Every row gives one point. Any point is a mix of the corners, with weights that add up to 1. It lies inside the corners' shape when no weight is negative. Is each point inside? If not, which corners have a negative weight?

Corners:
(1): 1.89 3.55 0.79
(2): -1.89 -2.23 -0.90
(3): 0.50 2.63 -2.05
(4): 1.79 1.22 -1.11
Points:
2.46 4.17 -0.49 => outside (2)
2.70 4.08 0.21 => outside (2)
2.57 3.63 -0.78 => outside (2)
0.84 2.20 -1.55 => inside
1.80 1.09 -0.66 => outside (3)
-1.53 -1.69 -0.90 => inside
2.50 4.20 -1.44 => outside (2)
1.55 3.14 0.25 => inside

Corners:
(1): 1.48 -1.75 -1.37 -5.00 1.51 -6.70 -0.82 1.41 -1.72 -1.87 -4.56
(2): 0.61 -0.12 -1.30 2.44 1.05 0.27 -1.74 -0.04 -2.86 1.11 -6.26
(3): -2.46 2.34 -1.76 -4.86 1.38 0.74 -0.12 -1.09 -1.72 -2.90 1.12
(4): -1.14 -3.61 -1.25 -2.03 2.63 0.82 -1.45 2.17 -0.76 -3.09 2.02
(5): 2.41 1.76 -1.93 1.81 1.79 1.43 0.91 -2.65 -0.97 -1.97 -0.60
(6): 0.09 -0.61 1.85 1.91 -2.75 0.36 1.39 1.35 6.45 7.57 1.10
(7): 1.37 2.29 -0.45 3.52 3.02 -0.09 -1.76 -0.39 -2.31 2.96 0.41
(8): -2.97 -0.78 -0.81 3.03 2.93 -0.42 1.68 -0.11 -1.39 -2.32 -0.21
(9): 0.95 1.28 7.70 3.12 -3.15 1.21 -0.64 -0.20 -2.28 -0.99 -4.35
(10): -1.33 -1.04 -2.88 -0.35 -7.07 -3.89 0.14 0.16 3.92 1.05 2.09
(11): 1.40 2.45 -3.52 -0.44 2.19 0.86 2.49 2.20 -2.72 0.65 1.50
(12): -1.50 -7.06 -1.75 1.35 2.60 -0.02 1.72 -1.37 -2.74 1.46 1.55
Points:
-0.20 -0.91 0.09 1.06 -0.03 -0.45 -0.18 0.06 0.46 1.03 -0.57 => outside (11)
-0.07 -0.23 -0.10 1.14 -1.84 -0.90 -0.47 0.05 -0.32 0.46 -1.84 => inside
0.44 0.63 -0.26 2.38 5.57 3.23 -0.26 -0.98 -4.38 -1.90 -0.11 => outside (1, 6, 10)
0.74 -0.50 -3.49 -0.81 1.73 -0.73 -0.19 0.33 -0.58 1.23 0.81 => outside (8, 9)
-0.80 -2.14 0.57 -0.13 0.39 -1.28 0.05 -0.50 0.03 -1.08 0.22 => outside (2, 11)
0.56 0.91 -2.20 -0.15 1.37 0.08 1.28 1.30 -1.67 0.29 0.50 => inside
0.18 -1.65 -0.29 -0.21 0.61 -0.90 0.11 -0.14 -1.41 0.34 -0.72 => outside (8)

Corners:
(1): 3.11 -3.20 -0.29 2.58 1.78 -2.49 0.23 5.01 2.61 2.48 -1.79 -0.16 -0.82 1.31 0.78 -2.10 5.19 0.33 1.09 -0.06
(2): -2.06 -0.61 1.39 3.86 -0.78 5.15 -2.63 2.29 3.67 0.71 1.77 -0.65 0.57 2.11 -3.38 1.77 -4.26 1.68 1.64 -0.87
(3): -2.63 -2.02 -0.15 3.55 -1.52 2.54 -0.55 -1.37 3.60 -0.50 0.50 -2.81 -2.61 -0.99 1.27 1.23 -2.90 -1.34 -0.80 0.92
(4): 2.21 -0.81 0.66 1.10 2.22 4.16 -3.10 -1.26 3.73 -0.80 -1.12 -1.26 -1.45 -2.56 -1.86 -0.94 -6.33 2.57 0.57 -1.29
(5): -0.65 1.12 -0.47 -2.70 -5.45 -0.69 3.97 -3.63 -2.51 0.70 0.92 3.22 -1.51 -3.54 0.67 -0.93 0.64 3.16 0.57 -1.52
(6): -1.70 -0.54 -4.65 1.15 1.02 2.36 -2.91 0.78 1.36 -0.05 2.14 -2.22 -0.48 -1.46 -2.38 -0.72 -3.97 1.28 1.98 1.45
(7): -2.24 0.61 2.25 -3.74 -0.61 1.03 -0.99 1.76 2.27 -4.56 -0.09 -1.31 -0.70 -1.75 -1.62 -0.06 -4.83 1.48 1.37 0.43
(8): 0.17 0.82 -0.46 1.85 -1.17 4.76 1.43 -0.26 3.10 0.13 -0.08 -0.51 -1.18 0.29 -0.51 -2.21 -5.72 -0.86 3.54 2.53
(9): 1.90 1.18 0.14 -2.84 -1.92 -2.35 0.52 -3.71 0.29 0.63 1.11 3.35 0.37 2.65 1.84 -0.46 -0.31 1.48 -2.39 1.40
(10): 3.37 -3.08 -0.33 0.59 0.32 -0.29 2.82 -0.35 0.42 2.40 3.38 1.60 -1.53 1.93 -2.07 -1.79 5.23 -5.23 0.16 -2.72
(11): 4.59 -2.10 -1.47 -1.18 1.37 2.18 3.20 1.56 -1.44 1.96 -1.33 -2.87 0.36 2.32 2.57 2.77 4.05 -0.43 0.19 -3.48
(12): 1.94 -3.47 0.55 1.99 -1.34 3.48 -2.14 0.29 2.50 -0.56 2.27 -0.48 3.19 -2.72 -2.70 2.13 -3.14 -0.93 1.69 3.23
(13): 0.87 0.16 2.77 -2.73 -2.69 -2.82 0.66 -2.50 -2.75 5.20 3.35 0.71 -0.60 -1.31 4.16 -0.19 -0.43 0.16 1.65 -0.63
(14): 4.25 0.65 -0.74 -0.72 2.03 1.53 2.34 1.52 2.06 3.48 1.96 0.55 -5.63 1.03 1.32 3.75 6.17 -0.17 1.46 -0.44
(15): 4.07 -5.16 -2.47 -2.33 -1.71 2.44 0.10 2.95 0.58 3.28 0.42 2.78 -5.02 1.99 1.66 1.84 2.13 -1.35 1.14 -1.01
(16): 1.18 -0.99 -1.76 0.79 1.66 -2.22 0.53 1.04 -0.10 3.14 -2.99 3.23 -1.68 0.22 0.57 2.69 4.62 -4.61 0.95 -1.92
(17): -0.37 -1.86 0.21 -2.17 0.47 -2.84 4.40 -2.91 -1.92 -0.21 2.99 4.68 0.17 -0.37 3.72 0.21 -1.30 4.49 2.10 -1.15
(18): 3.83 1.52 0.54 0.41 -3.09 -7.09 4.26 -0.48 -4.98 -0.69 2.88 3.36 -2.46 -0.92 2.52 0.63 -0.67 0.90 -1.17 -0.50
(19): -0.24 1.09 -1.15 1.75 0.17 6.02 -4.81 1.67 3.24 -2.59 2.18 -0.37 0.39 -1.43 1.93 -0.88 -1.88 0.04 2.01 -0.91
(20): 1.17 1.97 -1.19 -2.15 -1.08 -4.05 4.22 2.13 0.15 2.34 2.32 2.77 0.85 -3.54 4.05 -1.29 -1.61 0.20 -4.27 -1.05
(21): 4.65 -2.92 -3.79 0.24 -1.50 -3.34 0.48 2.12 5.37 2.44 0.16 0.75 -0.80 2.01 0.84 2.81 3.98 -2.83 2.25 -3.35
Points:
1.85 -0.97 0.65 -0.44 -1.20 -1.21 0.33 0.19 1.24 1.09 1.53 2.13 -0.76 -0.59 1.38 0.39 1.00 -0.49 -0.08 -0.94 => outside (6, 8, 11)
0.75 -0.65 -0.30 0.29 -0.98 0.14 0.15 -0.11 1.32 0.67 1.43 1.31 -1.55 -0.74 0.41 0.11 -1.31 0.35 0.89 -0.05 => outside (11)
1.31 -1.35 -0.65 0.05 -0.54 1.75 -0.43 0.73 1.47 0.67 1.15 0.72 -1.26 -0.12 0.77 0.60 -0.63 0.09 1.06 -0.56 => inside
1.15 -0.05 -0.73 -0.15 -0.48 1.31 0.22 0.15 0.79 0.28 1.06 0.07 -1.16 -0.28 1.29 1.77 -2.19 0.31 0.85 -0.18 => outside (1, 5, 10)
1.50 -1.55 -2.06 -1.46 -1.94 -1.14 3.01 1.60 -2.09 1.63 3.87 0.81 -2.45 -1.00 2.54 3.51 1.21 -3.94 2.31 -1.10 => outside (1, 2, 4, 5, 9)
1.55 -1.41 -0.48 0.56 -0.18 1.01 0.22 1.26 1.41 1.26 0.94 0.23 -1.57 -0.54 0.51 0.66 0.03 -0.22 1.35 -0.93 => outside (9)
1.28 -0.93 -0.37 -0.49 -0.48 -5.23 1.05 -1.51 -0.58 0.17 0.12 0.89 2.22 -2.46 2.07 -1.09 1.43 -0.78 -0.71 -1.04 => outside (2, 8, 14, 15)
1.06 -1.93 -0.44 1.61 0.69 2.00 -1.56 1.70 2.50 0.15 -0.31 -0.90 -0.05 1.01 0.37 0.69 -3.06 0.38 1.99 0.58 => outside (5, 10, 14, 20)
0.20 -2.90 -1.11 3.65 1.34 3.87 -1.99 1.76 3.13 -2.27 1.74 2.00 -2.56 4.55 -3.06 1.44 2.87 -3.45 2.06 3.59 => outside (4, 5, 11, 13, 20, 21)

Corners:
(1): 0.01 1.95 -1.25 0.17 1.04 -1.24 1.16 0.27 0.19 1.26 -0.03 -3.85 2.22 1.50 -0.13 -1.27 -1.03 -0.64 1.46 -1.41
(2): 1.22 -0.76 -0.97 0.72 -3.45 0.65 -2.26 -1.41 -0.73 -0.10 -2.42 -0.29 1.23 -3.55 -1.38 0.02 0.78 -0.31 -0.87 -2.33
(3): -1.88 0.56 0.53 0.14 1.45 -0.93 1.29 0.03 0.41 1.14 0.72 0.00 1.23 -6.02 0.69 2.22 0.88 -0.38 1.44 -1.55
(4): 0.61 -1.56 -1.61 -0.96 1.31 0.03 0.36 -0.99 -0.91 -1.63 1.15 -2.02 0.99 1.67 -1.31 0.35 -1.07 0.16 0.25 0.91
(5): -1.91 -0.07 -0.70 -3.21 -1.35 0.17 -1.88 -1.37 -0.37 0.57 -0.11 -2.54 1.43 1.10 1.08 -1.12 -0.52 -1.17 -1.09 0.14
(6): 1.49 -1.58 1.56 -0.88 -0.33 -0.43 1.15 -1.04 -1.30 -0.87 0.79 -1.26 -0.47 2.37 -1.96 -0.89 -0.92 -1.85 -1.85 0.47
(7): 0.59 -1.19 0.72 0.58 1.38 -1.12 -1.66 1.41 -0.83 -0.97 0.31 -1.61 1.15 -0.30 -0.45 -1.64 0.41 1.02 -0.65 0.57
(8): 1.49 0.13 -0.24 0.16 1.74 -0.52 0.65 -1.00 -0.68 -2.11 0.40 -1.98 -0.91 1.76 0.95 -0.33 -1.04 -1.69 1.25 1.36
(9): 0.95 0.00 1.13 -1.93 -0.07 -1.23 -0.42 3.02 -1.05 -1.06 0.08 -0.07 -0.95 1.15 0.27 1.23 0.37 1.74 -0.98 0.68
(10): -5.15 0.01 -0.41 -0.38 1.00 0.30 -0.39 1.67 -1.02 -0.99 -2.81 -0.03 1.03 1.73 -1.85 -0.91 0.68 -0.76 -0.27 0.00
(11): 1.58 0.61 0.75 -2.48 1.04 -0.70 0.91 -1.74 -0.83 -0.13 1.29 0.40 0.72 1.32 0.46 -1.65 -0.03 0.14 0.25 -1.03
(12): 0.67 -0.21 -0.49 -0.61 1.53 0.22 1.20 -0.29 9.49 1.31 0.81 -2.00 1.35 -0.18 -0.90 -0.63 0.01 2.28 -0.37 -0.55
(13): 1.79 2.55 -0.71 0.37 1.41 -0.43 -1.38 1.00 0.29 1.08 0.67 -0.11 -0.03 -0.75 -1.47 0.54 2.52 -1.16 -0.25 0.84
(14): 1.99 1.98 -1.48 0.50 -0.92 0.39 0.67 -0.13 -0.61 1.01 0.44 -0.09 1.06 -1.21 0.51 -0.84 -1.58 -1.23 -0.24 0.75
(15): 2.09 0.11 0.51 -2.67 -1.96 1.36 0.46 2.26 2.35 0.47 0.86 -0.75 0.63 0.14 -2.02 -2.21 1.73 -0.88 -0.55 -0.49
(16): 2.13 -1.65 1.27 -4.88 1.09 0.05 -3.73 0.08 -0.39 0.90 0.31 -0.38 0.85 1.81 -0.18 -1.15 -1.38 -1.29 -0.46 -0.49
(17): -1.21 2.65 0.56 -0.86 0.48 0.64 -3.11 1.41 -1.26 -1.41 0.93 -0.12 0.19 1.44 -1.52 -1.00 -1.33 -0.57 -1.38 -1.15
(18): 0.52 -1.28 0.00 -0.68 -3.74 0.35 -2.07 -0.13 1.27 0.53 -0.27 0.01 0.24 2.09 -2.54 -0.99 0.11 -0.53 -0.30 0.71
(19): 1.28 0.56 -1.34 -0.07 1.20 0.90 0.08 -0.89 -1.10 1.42 1.30 -0.58 -2.31 1.67 -0.17 -1.44 -0.28 -1.03 0.16 0.48
(20): 1.93 -1.42 0.80 0.69 0.73 0.75 0.08 1.70 -0.19 0.62 0.34 -1.08 1.42 1.43 0.92 0.87 2.29 -0.58 0.30 0.06
(21): -0.49 -0.81 -2.85 0.43 1.12 -1.41 -0.56 0.67 3.45 0.07 0.59 -2.50 1.66 1.55 0.71 -1.76 -0.43 -1.28 -0.22 -1.68
Points:
-0.05 -0.04 -0.34 -0.53 0.65 -0.32 -0.70 0.48 0.44 -0.14 0.20 -1.23 0.87 0.68 -0.51 -0.91 -0.12 -0.30 -0.25 -0.31 => inside
-0.12 0.33 0.05 -1.66 0.24 0.17 -0.40 0.79 0.80 0.56 0.85 -0.79 0.72 1.53 -1.00 -0.81 -0.11 -0.75 -0.78 -0.41 => outside (2, 7, 8)
0.05 0.10 0.08 -0.49 0.15 0.03 -1.13 1.02 -2.00 -0.16 0.47 -0.12 -0.12 0.01 -0.58 0.16 0.51 -1.34 -0.32 0.69 => outside (1, 2, 11, 12)
0.24 0.21 -0.35 -0.44 0.08 -0.02 -0.49 0.59 0.09 0.10 0.11 -1.07 0.63 0.51 -0.35 -0.44 -0.08 -0.56 -0.26 0.00 => outside (11)
0.20 -0.14 -0.20 -1.01 -0.14 -0.19 -0.91 -0.42 0.20 -0.34 0.24 -0.19 0.23 -0.71 -0.74 -0.57 -0.14 -0.40 -0.55 -0.40 => outside (1, 20)
0.38 -0.10 -0.01 -0.69 1.45 -0.37 -0.21 -0.07 -0.41 0.03 0.92 -0.71 0.03 1.82 0.16 -0.31 -0.50 -0.59 -0.22 0.87 => outside (1, 2, 15)
0.25 -0.35 -0.24 -0.74 0.70 -0.37 -0.74 0.38 0.23 -0.02 0.26 -1.14 0.81 0.37 -0.32 -0.73 -0.08 -0.42 -0.14 -0.29 => inside

Corners:
(1): 1.21 -0.99 -2.73 -1.68 -0.47 1.95 -3.50 -0.33 0.05 -7.27 0.94 -2.64 -0.05 -2.34 3.62 1.63 -0.31 -0.67 -2.39 -2.11
(2): 1.34 -0.78 -1.86 -2.84 -0.70 -0.05 1.42 -3.50 1.41 -0.12 4.38 -2.09 0.02 1.08 2.61 -6.65 -3.36 -2.84 0.59 1.94
(3): 3.02 -1.03 -0.87 2.30 -1.53 0.20 -0.42 -4.33 -2.02 2.43 -1.87 -2.10 -0.72 2.00 0.11 0.71 -2.85 -2.60 0.19 2.25
(4): -0.17 -1.38 -0.02 -0.25 1.65 1.45 1.20 1.30 -1.65 4.16 -2.11 6.14 0.22 -0.64 -2.01 0.24 5.06 0.46 -0.23 -1.39
(5): 2.96 0.75 2.30 2.45 1.14 2.54 2.63 0.65 -0.99 2.48 -0.36 -0.17 1.07 1.45 -3.02 -0.72 -2.70 -0.14 2.12 0.55
(6): 3.22 -0.61 -0.58 -4.61 -1.97 -4.75 2.34 -1.04 -2.44 3.88 3.00 -1.70 -0.48 0.69 0.29 -4.47 -1.07 -3.35 1.57 2.68
(7): -4.95 -3.57 -2.56 -3.77 -1.92 0.72 2.92 1.10 -2.25 3.13 -2.55 -1.60 -1.03 2.10 4.28 -0.89 1.63 -1.03 -1.49 -0.53
(8): 2.19 0.15 1.03 4.20 0.01 0.49 -0.29 -0.73 -1.55 0.89 2.15 -1.66 -2.55 1.74 -0.85 1.33 -0.37 4.28 2.75 -0.72
(9): -0.81 -2.76 -2.38 2.22 -1.13 -4.51 2.82 0.47 -2.33 -0.69 1.20 1.56 -0.65 1.96 -1.03 -0.60 -1.74 -2.08 -1.65 1.68
(10): 2.35 -0.99 -0.75 -0.51 2.15 -3.37 1.06 -1.01 -0.43 2.46 0.40 -1.41 -0.67 -0.69 0.69 -8.82 1.07 -1.06 0.05 0.69
(11): -1.71 -0.50 1.00 2.69 -1.59 -3.35 2.06 -0.82 -3.05 -3.40 2.24 1.61 -1.86 -1.70 -0.83 2.28 -3.94 0.49 -2.32 -7.87
(12): 2.29 -1.76 1.23 1.76 0.97 1.71 1.87 -0.22 -1.93 4.75 0.16 -0.01 -1.46 -0.06 -0.37 1.18 2.39 0.25 -2.08 1.14
(13): 1.44 4.82 -1.02 2.08 0.41 2.85 -1.21 -0.16 -0.52 3.91 -0.35 -1.63 -8.45 -6.40 -2.81 0.83 1.41 -2.37 -2.38 -1.42
(14): -3.09 1.82 -0.09 -0.39 2.07 0.52 2.16 -0.07 1.73 4.52 -1.63 3.44 -1.84 0.50 -0.51 1.61 0.67 -1.51 -2.55 -2.59
(15): 1.62 0.25 0.35 3.26 0.54 0.95 -3.35 -0.10 -0.75 2.60 -0.67 -0.33 -1.00 2.90 -0.30 -1.53 -2.63 -1.04 0.08 1.23
(16): -0.25 2.13 0.10 -4.06 -1.11 1.59 0.36 -1.41 1.52 -0.56 -0.80 1.77 1.23 1.13 1.17 -1.50 0.80 9.49 -4.76 -3.89
(17): 2.73 1.85 -0.19 3.09 -1.50 -2.23 -4.41 -1.70 -0.48 -5.54 3.12 0.08 0.12 -2.27 3.76 1.40 -3.82 2.22 1.54 0.32
(18): 0.50 -2.47 -2.01 2.63 3.24 1.41 0.22 0.79 -0.48 2.49 0.85 0.16 0.88 -0.80 -0.19 -0.30 -1.58 2.45 0.45 -0.50
(19): 1.37 -1.91 -1.72 2.05 -1.46 1.29 -2.77 1.42 2.62 3.33 -1.02 -0.63 -0.38 0.43 -1.35 -0.35 -0.65 -2.32 1.41 1.41
(20): 2.44 -1.01 2.17 -3.18 -1.75 -0.59 0.40 -1.39 -0.15 -0.97 -0.29 2.25 -3.83 -1.78 -0.10 -0.27 -2.97 -2.42 -1.01 0.79
(21): -6.15 0.06 4.96 -2.08 0.56 0.24 2.96 0.34 -2.09 -2.17 0.07 -0.08 -0.57 -0.88 -2.22 -1.72 -3.43 -0.69 -2.37 -3.99
Points:
0.99 -1.81 -1.49 -0.50 0.38 -0.47 0.71 0.25 0.18 1.47 0.73 0.33 0.39 0.61 0.87 -2.05 0.38 0.36 0.17 0.73 => outside (3, 11, 13, 15, 21)
0.57 -0.22 0.19 1.04 0.49 -0.09 1.05 -0.52 -1.73 1.15 0.74 0.04 -0.21 0.35 -0.23 -1.39 -1.14 2.04 -0.53 -1.01 => outside (1, 14, 19, 20)
0.36 -0.33 -0.26 0.01 -0.42 -0.41 -0.15 -0.46 -0.70 -0.20 0.47 0.10 -0.98 -0.29 0.24 -0.73 -1.50 -0.36 -0.41 -0.59 => outside (12)
1.89 0.31 0.79 1.07 -0.76 -0.66 0.49 -0.99 -0.95 1.09 1.15 0.07 -1.39 -0.04 -1.26 -1.57 -1.63 -0.27 -0.14 -0.08 => outside (1, 7, 14, 18)
0.40 0.26 -0.07 0.50 0.21 0.68 0.41 -0.81 -0.74 0.80 0.20 0.28 -1.86 -0.59 0.03 -0.45 -0.54 0.38 -1.17 -0.96 => outside (6, 19)
0.14 -1.52 -0.17 -0.06 -0.99 0.36 -0.65 -1.63 -0.31 -0.51 -0.38 -1.37 -0.81 1.84 2.26 -0.20 -1.33 -0.03 -1.14 0.97 => outside (4, 5, 6, 11, 13, 18)
1.32 0.94 0.70 0.53 -0.07 -0.44 0.07 -1.16 -0.69 0.60 1.17 0.11 -1.13 -0.60 -0.46 -1.36 -0.86 0.39 -0.43 -1.73 => outside (7, 9, 18, 20)
-1.13 -0.23 1.37 -0.25 0.12 0.37 1.17 -0.26 -1.11 -0.04 0.35 -0.28 -0.71 -0.01 -0.62 -1.14 -1.85 -0.37 -0.77 -1.32 => inside
1.37 -0.19 -0.16 0.98 -0.09 0.11 -0.23 -0.69 -0.27 1.18 0.39 0.01 -0.81 0.16 -0.48 -0.94 -1.24 -0.01 -0.22 -0.09 => outside (7)
